Each row of a before or after table is a point. The points were changed in one or more steps. Then noise was added and the rows were shuffled. The steps act on how far a point lies along the listed directions, d1 being the first. Write out the steps. A step turns or swaps two directions, mirrors them in a line or flattens them onto one, adds a multiple of one to another, or multiplies one. Angles are multiples of 10 degrees, from the lower direction toward the higher: turns from -170 to 170, lines from 10 to 170 but not 90. Use the fewest steps. Two steps may share a direction if one is a turn and the other turns, adds or multiplies; they go together, in the order done. Otherwise the lowest direction goes first.

Directions:
(1): [-29  37]
(2): [-37 -29]
Before, 9 rows:
[[-10  11]
 [ 18  -8]
 [  3   7]
 [ 24  20]
 [-33 -28]
 [ -4 -21]
 [ 30 -17]
 [-22 -32]
 [-24   9]]
After:
[[ -8   7]
 [ 26   5]
 [ 62  49]
 [-68 -64]
 [-35  -8]
 [ 40   2]
 [-26 -32]
 [ 12  12]
 [-83 -68]]
Steps: multiply d1 by 0.7; multiply d2 by 2.5

Directions:
(1): [-42  21  25 -69  12  -7 -26 -22]
(2): [ 84   9  23 -27   5  -4 -21 -11]
(3): [  8  -4 -57 -31  56  -2   3  38]
(4): [  8   2  -7 -34 -18  57  62 -14]
Before, 10 rows:
[[ 22 -43 -96   4  54 -31  16  77]
 [ 23  -6  63  19 -27   5 -34 -18]
 [ 18  -6 -38  10  15 -12  30  39]
 [  0   1 -24 -15  42  -4 -21  31]
 [-12 -13  24  40 -27 -32 -46 -18]
 [  9 -10 -38  15  50 -21 -26  30]
 [ -3 -12 -75 -31  55 -15 -34  22]
 [ 30 -10 -58 -19  44  14  21  27]
 [ 43  25  49  22 -30  -3 -45 -28]
 [-27   0  58  13 -62   0  -9 -31]]
After (10 x 8):
[[ 28  24  45  29 -31  -2 -41 -26]
 [ 53  -6 -53 -26  45  13  14  23]
 [-51  -3  52  21 -63   1  -3 -28]
 [ 23 -12 -68 -40  57 -16 -41  19]
 [ 30  -4 -33   6  15 -13  27  37]
 [-25 -14  20  44 -30 -30 -43 -18]
 [ 55 -39 -86  -7  55 -34   8  74]
 [  4  -7  60  25 -27   5 -29 -16]
 [ 26  -9 -34   9  50 -24 -29  30]
 [ 17   3 -21 -21  44  -4 -26  30]]
Steps: add 0.3 times d3 to d2

Directions:
(1): [-12 -22  11 -17 -45   2  50  14  20  36  -2 -58  50  48]
(2): [-46  -8  65  33  47 -42   3  -8 -49  29  14 -22   8  -8]
Before:
[[-48 -21  83  29  22 -19  22   4 -44  53   1 -44  27  35]
 [-69 -35  77  38  23 -59  37 -10 -33  63  13 -58  43  33]
 [-15   9  16  -1  -4  11  28  15 -13   0  -1 -33  14  16]
 [-42  10  12  25  -3 -21  22  -4 -11  -1  11   2  23 -13]
 [-47 -19  76  37  68 -83  -7 -18 -78  32  49 -19   3 -22]
 [  9  -1 -20  -4 -10  16 -13  -5  -1 -32 -17   5  12 -15]
 [ 28 -22 -61 -44 -95  36  52   7  70   2 -27 -23  29  42]
 [-10 -14 -21  -5 -12   6  26   6  11  14  19 -17  12   8]]
After (8 x 14):
[[  8  24 -16   0   7  22  -4  10  -9 -33  -3  10 -20 -10]
 [-20  -8  19   9   4  -6   0  -6 -22  -9 -10 -17  25 -10]
 [ 54  15 -59 -25 -33  64 -28  10  39 -37 -28  50 -32  10]
 [ 69 -10 -94 -63 -85  32  16  11  66 -23  10   4  12  29]
 [ -7  -1 -22  10  20   0  -5  -5  -6  -4  21  17 -19 -24]
 [-11  19 -33   5 -31   7  16   2  20 -26   0  23  13 -12]
 [ 59  11 -98 -23 -39  41 -31  -6  64 -51 -21  64 -36  -4]
 [-35   2  37  51  77 -46 -38 -36 -60 -15   5  45 -53 -64]]
Steps: turn d1 and d2 by -170 degrees
